Every row gives one point. The points of each table are mixes of a few directions, plus a little noise. Count the directions of each table, and those that both share. Where both have some left over, give the other angles between the two spaces (their principal angles), to ten degrees, smallest first.
In the rows, 128 means zero.

First, 7 rows:
[[160 147]
 [168 153]
 [144 138]
 [159 147]
 [168 153]
 [ 72  94]
 [ 25  64]]
Second:
[[129  93]
 [129 110]
 [129  77]
 [125 233]]
Directions: first 1, second 1, shared 0; angles 60

First:
[[ 96 105 199 160]
 [147  89  94 143]
 [167  83 149 169]
 [143 108 147 149]
 [150 178 135 104]
 [125 129 192 148]
 [129 135  68 105]
 [ 65 199  40  47]]
Second, 5 rows:
[[249 140  65 120]
 [ 44 120 172 134]
 [ 67 122 160 132]
 [155 131 114 126]
 [125 128 129 128]]
Directions: first 3, second 1, shared 1

First:
[[106  77  97 106  74  80 136  34]
 [126 159 158  74 169 115 148 157]
 [102 168 175 142 203 189 203 204]
 [143 179  74 119 139 177 152 106]
 [158  65  92 161  53 167  18  82]
 [129  95 142 124 104  90  94 119]
 [132 153 158 170 154  78 145 194]]
Second, 7 rows:
[[ 39 208 159 136  82 132  90 116]
 [207  37  79 100 157 132 157 155]
 [172  56  76  89 130 139 137 161]
 [ 85 227 211 197 144 106 126  72]
 [104 170 160 153 129 121 124 108]
 [208  51  95 116 167 126 161 143]
 [ 81 146 116 106  88 139 101 142]]
Directions: first 5, second 2, shared 0; angles 60, 90

First, 11 rows:
[[119 155 116 126 139 129 150 180 133 143 103]
 [119 159 116 126 139 127 153 186 132 146 101]
 [113 165  98 121 155 133 164 187 150 149  95]
 [152  96 234 154  32  95  64 120  28 103 154]
 [128 139 139 131 117 122 130 158 111 133 118]
 [124 100  66 109 184 155 137  32 200 118 154]
 [134 136 176 140  86 109 112 171  77 128 120]
 [129  99  98 118 156 145 123  47 170 115 155]
 [122 119  76 114 176 149 144  78 185 127 138]
 [143  96 167 136  91 119  91  83  96 108 156]
 [123 147 124 128 133 126 141 166 128 138 111]]
Second (8 x 11):
[[129 127 132 129 124 127 126 128 124 127 129]
 [142 114 191 144  70 107  92 133  66 116 140]
 [126 131 117 125 137 132 134 127 138 130 126]
 [112 144  60 111 190 150 167 123 195 141 115]
 [124 133 108 123 146 134 139 126 147 132 124]
 [155 100 249 158  18  89  59 138   9 104 151]
 [117 139  79 116 172 144 156 124 176 138 119]
 [119 138  87 118 165 141 151 125 168 136 120]]
Directions: first 2, second 1, shared 1

First (9 x 14):
[[123 130 101 130 114 126 138 127  87 111 125 103 129 147]
 [127 129 121 129 124 127 131 128 118 124 127 122 128 133]
 [134 126 158 125 144 131 117 129 174 147 132 156 127 107]
 [133 126 152 126 141 130 119 129 166 143 131 151 127 111]
 [138 124 178 124 155 132 109 130 207 160 135 176 126  93]
 [133 126 155 126 143 130 118 129 170 145 132 154 127 109]
 [136 125 172 124 152 132 111 130 197 156 134 170 126  97]
 [115 133  63 133  93 122 153 125  26  87 119  66 131 174]
 [113 134  51 134  86 121 157 125   7  79 118  55 132 182]]
Second (8 x 14):
[[138 131 144 118 123 153 141 144 143 125 117 121 132 113]
 [120 144 153 132 117 109 124 117 137 119 143 129 129 119]
 [132 143 195  87 128 114 126 168 126  76 176  83 125  86]
 [107 148 101 172  93 110 135  74 121 143 106 149 135 158]
 [136 114  97 147 135 157 133 115 151 169  89 163 131 142]
 [122 114 117 135 152 104 103 115 135 148 141 155 120 136]
 [105 132  61 179 105 103 127  68  96 153 102 153 131 182]
 [165  97 157  53 169 175 135 224 115  91 149  71 120  86]]
Directions: first 1, second 4, shared 1

First (11 x 20):
[[134  70  89 146 149 124 127 122  95 107 128 129 138 144 112 129 125 160
  148 105]
 [128 166 137  75 103 129 150 170 174  92 122  93 121 109 131 140  67 103
  145 106]
 [122 240 213 160 132 129 134 146 197 119 100 137  70 112 159  89 205  96
   51 249]
 [117 106 117 134 121 131  99  77  80 211 156 161 165 130 131 154 143 128
  134  93]
 [100 169 139 115 116 126 106  91 117 220 163 166 163  99 156 173 135  98
  122  90]
 [140 103 122 121 118 135 130 131 120 115 122 113 129 141 113 119 115 135
  137 126]
 [138  52  60 175 192 110 144 150 103  40 119 126 122 147 110 122 127 184
  152 105]
 [ 95 146  77 148 194  94 139 148 138  98 153 161 144  92 159 185 113 138
  148  57]
 [124 149 129  54  80 133 133 143 147 142 141 101 150 108 129 161  51  94
  160  69]
 [152 159 180 121 100 145 144 158 171  81  88  89  79 144 116  72 143 116
   97 219]
 [159  49 141 161 101 158  99  69  61 177 116 127 130 184  89  71 185 157
  111 192]]
Second, 8 rows:
[[156 128 182 117  77 157 124 121 134 133  98  96  99 160 105  69 150 118
   99 212]
 [114 115  88 133 160 110 134 139 123 110 143 140 144 113 137 160 106 140
  151  74]
 [107 188 163 134 121 127 111 101 135 198 145 161 136 106 155 145 163  98
   98 141]
 [ 71 184  95 147 184  90 116 112 127 187 184 200 171  69 185 220 133 112
  136  34]
 [131 111 115 127 132 126 133 134 126 109 126 120 128 133 122 128 117 136
  138 120]
 [178  45 117 111 102 150 149 159 123  34  82  60  97 179  72  63  93 163
  149 169]
 [142  61  70 124 151 119 149 161 116  46 119 100 129 142 104 129  79 164
  172  84]
 [121 193 196 129  93 144 108  95 139 208 131 147 122 121 146 114 179  91
   80 190]]
Directions: first 4, second 2, shared 2

First, 9 rows:
[[136 138 103 108 118 110 136 125 147 114 141 156 112 121 132 104 131  94
  134 132  92 122 125 156 129 176  86 154  81 147 129 113]
 [133 116 121 117 115 113 119 126 115 121 129 132 127 132 129 126 133 107
  122 119 114 129 114 135 121 140 129 126 108 148 144 147]
 [120 138 143 145 144 149 136 131 136 140 122 115 134 127 127 139 123 161
  133 137 156 130 143 113 134 100 140 122 165 101 110 113]
 [118 135 146 148 144 151 134 130 132 141 121 111 137 129 126 143 123 165
  131 135 159 131 142 108 134  94 147 118 168  99 110 117]
 [122 125 145 143 138 144 126 130 121 138 120 110 137 131 126 142 125 154
  127 129 154 132 135 109 128  96 151 114 163 110 122 131]
 [124 129 138 139 135 139 128 130 126 135 123 117 133 129 128 137 126 147
  128 129 145 130 134 117 130 107 141 120 151 114 121 126]
 [150 141  69  74  96  76 137 121 157  92 159 193  91 116 137  71 137  35
  136 130  36 118 109 196 124 245  37 184   7 188 145 111]
 [124 117 145 141 132 138 119 130 112 137 118 108 140 134 126 146 128 148
  122 123 152 131 128 108 126  95 160 108 158 118 131 142]
 [126 112 143 138 127 133 116 128 106 134 118 110 140 136 126 146 129 142
  120 120 146 132 122 111 123  97 161 107 152 125 137 150]]
Second, 11 rows:
[[159 149 123 164 140 147 137 127 168 132 164 152  85 132 133  79 130 145
  142 150 107 138 131 135 122 197  84 144 138 107  93  83]
 [100 141 118 104 141 113 142 136 122 117 104 126 164 124 122 161 133 128
  121 116 149 116 141 120 135  60 148 120 144 125 121 143]
 [133  88 144 120 101 130 100 119  96 142 123 107 125 128 124 137 118 112
  125 119 119 134 105 132 126 147 143 125  88 153 178 155]
 [133 166 116 144 155 143 154 134 175 132 144 149 115 122 126 108 126 152
  145 146 125 125 148 132 139 144  89 149 144  95  84  77]
 [118 104 141 112 113 133 115 123 108 145 113 108 136 120 120 148 113 120
  131 122 129 127 119 132 139 122 139 132  91 141 168 141]
 [165 109 113 146 120 101 102 126 109 114 150 145 113 154 122 107 150 112
  114 101  96 137  88 122  99 159 131 100 125 152 136 168]
 [115 135  98 104 147  83 131 139 109 106 107 141 174 140 108 167 150 118
  110  84 131 116 115 111 122  46 154  97 141 141 123 176]
 [134 147 117 139 139 119 137 132 139 109 138 144 124 137 138 112 143 131
  121 131 130 128 135 123 115 125 127 120 164 120  95 126]
 [ 85 134 149 101 125 151 146 128 129 137  99 101 149 103 139 157 106 136
  136 152 166 118 165 133 154  87 143 149 131 114 135 106]
 [120 133 170 151 105 181 139 118 148 132 144 107  83 111 181  82 110 140
  136 199 157 137 176 143 129 194 124 160 165 103 107  71]
 [144 102 116 120 123 107 105 126 106 142 123 129 139 136  96 148 129 116
  129  89  99 129  86 126 128 125 126 115  75 153 171 163]]
Directions: first 2, second 4, shared 1; angles 50

First, 9 rows:
[[145 163 103 120 175 105 165 100 124 155 126  91 125 118  90 110 102 111
  115 129 127 132 109  89 118 128 110  96 101 122  92 167]
 [129 138 120 125 137 124 134 119 128 134 129 121 129 128 121 122 123 126
  123 126 127 124 123 119 125 125 126 120 124 126 116 136]
 [138 152 110 123 157 114 150 109 125 146 127 105 127 123 105 115 112 118
  119 127 127 128 115 104 122 126 118 107 112 124 102 152]
 [155  96 173 139 130 127 145 168 125 121 105 125 100 108 113 152 120 112
  160 163 133 182 142 135 142 169 103 150 112 136 178 129]
 [136  89 169 138 104 140 118 168 129 109 116 146 112 121 139 153 137 127
  154 148 132 159 147 154 142 153 123 160 133 136 179 107]
 [199 146 147 129 216  84 219 136 115 168  91  56  82  81  38 129  68  74
  151 181 134 215 113  68 131 187  59 102  56 127 132 199]
 [ 89 131 105 124  92 146  85 112 134 114 150 158 157 154 170 120 155 156
  108  95 124  74 129 150 122  90 164 131 163 125 110  99]
 [ 80 174  59 112 117 133  95  67 134 135 165 139 174 162 158  93 145 157
   79  72 120  39 108 122 107  61 171  96 159 117  53 121]
 [ 79  62 165 140  25 179  40 173 139  71 142 211 146 158 217 160 189 171
  143 111 128  97 164 211 143 112 177 190 193 138 190  43]]
Second:
[[129 167  91 118 161 111 149  91 126 151 136 102 138 129 106 105 112 123
  106 115 125 109 108  96 116 111 125  95 115 120  80 156]
 [130 180  79 115 173 106 155  79 126 159 138  93 141 129  99  96 106 121
   98 111 124 102 102  85 111 106 124  84 111 118  64 165]
 [130 188  72 113 180 103 159  72 125 163 140  88 142 129  95  92 103 119
   94 108 123  98  98  79 109 102 123  78 109 117  55 171]
 [126  50 202 148  61 161  87 202 132  82 113 180 109 127 171 175 160 139
  173 154 134 167 167 192 154 162 134 194 153 143 224  72]
 [125  29 221 153  44 170  77 221 133  70 109 193 104 126 183 187 168 142
  185 161 135 177 177 209 160 171 136 211 160 147 249  57]
 [129 169  89 117 163 110 149  90 126 152 136 101 138 128 105 104 111 122
  105 115 125 108 107  95 115 110 125  94 115 120  78 158]
 [127 102 153 135 105 140 114 153 130 113 123 146 122 128 143 144 139 132
  143 137 130 141 141 149 136 140 130 150 137 133 160 109]
 [128 140 117 126 138 123 134 117 127 135 130 120 131 128 121 121 123 126
  122 124 127 122 122 118 124 123 127 118 124 126 114 136]]
Directions: first 2, second 1, shared 1

First:
[[109 135 112 105 155 152 111 126 173  86 154 121 189 111 131 132 128 123
  118 125 102 151 110 124 193  96 179  99 204 169 170 136]
 [115 119 126 122 173 143 134  92 164 104 116 187 173 101 148 158 115 116
  105 141 139 106 106 124 149 145 149 122 125 159 100 194]
 [101  97 108 144  85 143 119 117  87  82 119 104 140 114 149 128 157  77
   93 101  93 168 141  64 184 102 181 145 118 187 141 151]
 [124 112  97 104 214 116 150  77 162 178 133 174 138  89 108 140 110 107
  113 158 166  50  74 113 104 166 117 125 140 111 137 159]
 [138 160 130  99 155 113 123 181  86 132 140 109 120 155 114 116 164 143
  142 124 112  89 184 116  55 141  62 158 131  60 171  46]
 [108  96 135 168  49 134 154  93  95 169  87 121  58 151 123 120  89 166
  160 134 122 200 103  94 131 131 153 127  41 170 107 193]
 [147 113 138 158  84 113 138 112 132 170 122 115  77 131 119 116 102 128
  139 131 159 142 101 159 128 129 127 117  99 124  87 137]
 [128 105 120 143 112 131 107 127 107  66 129 127 161  98 162 140 168  50
   70  99 123 121 151 108 177 114 157 147 130 161  99 135]
 [140 166 171 135  88 125 141 169 119 172 113 115  70 196 107 109  94 237
  207 143 120 176 151 169  62 134  77 117  85  85 129 102]
 [170 177 144 101 171 110 104 188 157 119 171 109 152 135 118 118 151 131
  133 124 145  77 161 205  97 123  74 119 204  52 138  27]]
Second, 11 rows:
[[112 121 119 131 100 129 142 125  93 162 116 105  87 151 108 114 121 157
  158 131 110 155 129  87 103 131 124 140  92 125 161 128]
 [120 127 105 104 175 128 114 144  95  85 138 134 169 106 143 137 182  73
   86 114 110  76 168  84 120 136 115 164 149 116 155  96]
 [126 112 157 176  39 134 136 121 108 134  95 124  78 154 141 129  99 157
  149 123 127 199 127 138 142 122 145 124  54 160  74 172]
 [142 129 121 121 145 123 105 144 132  88 148 119 165 104 144 134 161  70
   88 109 132  95 145 139 151 117 131 135 170 120 124  96]
 [112 130  92  93 178 121 119 144  88 114 150 111 150 111 119 120 180  88
  100 118 103  77 157  63 104 132 110 160 156 102 197  79]
 [115 144  86  65 249 124 117 140 124 103 163 146 200  95 122 139 180  79
   89 133 116  27 152  78  98 149  99 154 197  84 202  77]
 [ 99 129 142 129 138 144 157 108 106 147  85 177 111 157 130 144 102 195
  163 151 113 147 129  83  79 160 112 142  46 140 125 191]
 [137 137 126 111 191 130 110 136 153  71 144 164 201  95 154 152 160  75
   80 122 138  65 145 146 141 135 121 138 171 119 108 117]
 [144 137 142 139 110 127 134 116 185 169 136 119 104 139 108 117  79 170
  165 145 154 159  79 191 147 117 141  82 153 131 111 140]
 [131 128 158 158  75 134 150 107 162 176 103 133  79 157 118 122  63 206
  181 149 146 194  83 174 131 126 142  91  89 148  91 180]
 [164 113 160 186   9 121 123 126 163 157 131  72  69 142 127 105  84 142
  153 115 158 214  91 217 191  83 168  78 130 158  60 131]]
Directions: first 6, second 4, shared 4

First (8 x 32):
[[ 58 233  62  65 204 140 200  52  78 151  56 165  49 125 101 118 238  30
  146 158 130 196 205 213 186 185 191  21 135 212 120  71]
 [110 130 149 131 126 146 131 121 138 156 158 146 136  94 148 117 142 124
  122  91 144 142 110 134 137 120 102 150 110 125 130 164]
 [116 120 115  96 108 141 113 135 105 128 108 113 129 147 108 133 153 163
  153 133 126 111 113 163 138 107 105 108 126 103 121 112]
 [168  65 131 160  99 101  73 240 107 149 154 109 146 177 145 161  79 145
  115 132 117 158 143  86 112 104 173  81 106  90  98 143]
 [134 129 128 133 130 125 136 115 149 101 115 117 127 122 114 134  79 137
  123 154 127 104 132 105 120 141 130 149 147 139 146 111]
 [141 113 152 159 141 118 114 116 154  92 127 116 170 123 126 121 134 154
  112 111 160  73 138 120 116 131 112 210 153  86 145 146]
 [199 111 125 168  99  93 108 134 133  95 156 124 131 163 153 116 118 117
  125 135  75 113  87  82  74 107 133 149 138 117 115 125]
 [ 97 128 154 112 114 163 144 110 161 151 150 137 134  72 129 124  82 149
  124 111 145 126  91 120 144 126  77 161 113 148 148 151]]
Second (10 x 32):
[[121  98 173  70 117 110 112 197 156 139 162 129 126  89  74 111 143 169
  111  62 120 174 120 125 150 180 156 214 111 132 174 211]
 [161 124 160 101  89  90 120 138 130 103 165 145  81  97  70 112 163 118
  132  73  53 162  99  90  89 125 153 192 123 193 135 146]
 [116 132 146  77 142 113 139 165 156 150 149 140 113  96 102 118 157 118
  105  94 116 201 153 133 171 196 186 155 117 155 169 198]
 [ 68 134  81 118 160 175 145 129  79 158  65 109 128 163 146 134  82 151
  155 192 193  92 126 190 148 113  80  35 118  87 103  56]
 [121 179  65 160 157 148 165  59 100 134  81 134 111 168 185 141 121  66
  143 209 133 119 150 148 134 110 129   7 142 142  93  48]
 [ 80 105 133 142 143 162 111 149 100 147 105 114 156 128 126 143 100 171
  138 124 203  84 142 158 137  95  79 118 115  81 108 104]
 [170 156 118 209 121 116 131  53 130  99 137 142 135 140 176 149 148  65
  125 148 104 105 153  86  96  79 134 101 153 150  93  92]
 [173 110 137 108  97 105 118 144 155 101 151 117 128 138 119 106 118 156
  127 123  80 123  75 105 107 142 126 182 135 118 154 155]
 [126  98 162 148 115 129 101 146 128 122 144 123 151 110 113 135 126 159
  124  89 152 101 128 115 113 101 105 177 124 108 122 144]
 [146 142 105 149 139 130 141 103 143 125 122 123 143 150 169 129 122 109
  122 166 126 123 134 126 138 139 135  99 142 113 131 126]]
Directions: first 6, second 5, shared 2; angles 30, 70, 80

First:
[[143 153 142 145 124 143 110 140 139  92 139 136 140 148 139 153 138 122
  102  87 128 151 156  95  86  92 137 143 146 124 149 141]
 [159 127 143 151  93 170 120 208 145 130 124 139 144 180 107 100 111  90
   72  97 181 152 175  63 101  82 127 150 138  94 128 107]
 [102 122 107  17 144  82 105  31  89 106 131 146  93  63 109 162 157 249
  146 221 102  96  83 237 202 217 126 161  63 155 131 138]
 [144 123 134 123  91 173  96 198 143 135 140 153 138 161  97 103 114 103
   87 103 183 158 154  66  92  91 133 153 121 112 144 120]
 [146 130 150 204 139 120 149 171 126 180 112 129 126 178 158  64  90  40
  176 111  72 121  96 163 130 124 127  73 169 100 114 120]
 [ 98 125 112 106 119 134  99 134 132 154 159 151 120 121 123 113 112 120
  172 118 123 143  78 123  85 120 144 115 115 146 152 160]
 [105 100 112 185 144 105 226 109 136 170 108  52 150 105 149 125 121  77
  165 131 126  91 127 104 145 119 107  76 157 131  81 109]
 [136 122 140 202 149 121 171 144 140 161 106  96 139 134 155 104 114  60
  157 104 100 119 136 121 143 127 116  74 170 125 100 111]
 [118 142 116  64 125  98 138  61  99  74 136 127 123 119 132 184 151 209
  104 172 124 105 118 172 127 133 131 180 102 119 137 144]
 [128 135 126  72 144 129  69  83 132  81 132 149 112  69 110 175 170 204
  102 136 138 146 159 138 169 177 127 154 100 170 142 128]]
Second:
[[206 167 186 150 129 156  39 191 125  83 108 203 113 197 131 103 129 123
   69  98  97 171 175 168 152 142 136 155 148  91 155 110]
 [111 117 114 118 124 119 154 115 123 141 130 111 130 118 125 128 124 132
  140 145 136 112 112 128 126 127 125 126 119 129 120 130]
 [ 94 125 110 156 156 114 161  82 146 134 135  82 141  75 152 166 144 115
  170  99 116 122 126  93 114 121 125  87 149 172 118 143]
 [139 134 135 113 113 160  74 164 142 118 140 161 126 135 108 123 130 132
  101 104 155 162 148  95 110 120 137 147 119 133 150 130]
 [ 60  86  73  93 115  97 220  77 117 176 143  64 137  82 117 135 117 140
  175 183 161  76  74 114 115 119 119 117  98 142  99 139]
 [ 67  75  72  67  96  90 235  88  94 187 136  74 130 110 102 109 101 152
  162 227 168  57  56 151 130 125 116 141  77 107  91 127]
 [167 173 171 213 184 128  88 116 151  82 110 133 132 123 183 164 157  97
  135  47  56 161 178 131 141 138 129  83 194 156 138 130]
 [179 147 162 114 106 160  54 192 124 104 122 195 115 184 107  96 121 135
   72 121 135 162 155 146 136 133 137 168 120  93 153 114]]
Directions: first 6, second 3, shared 3
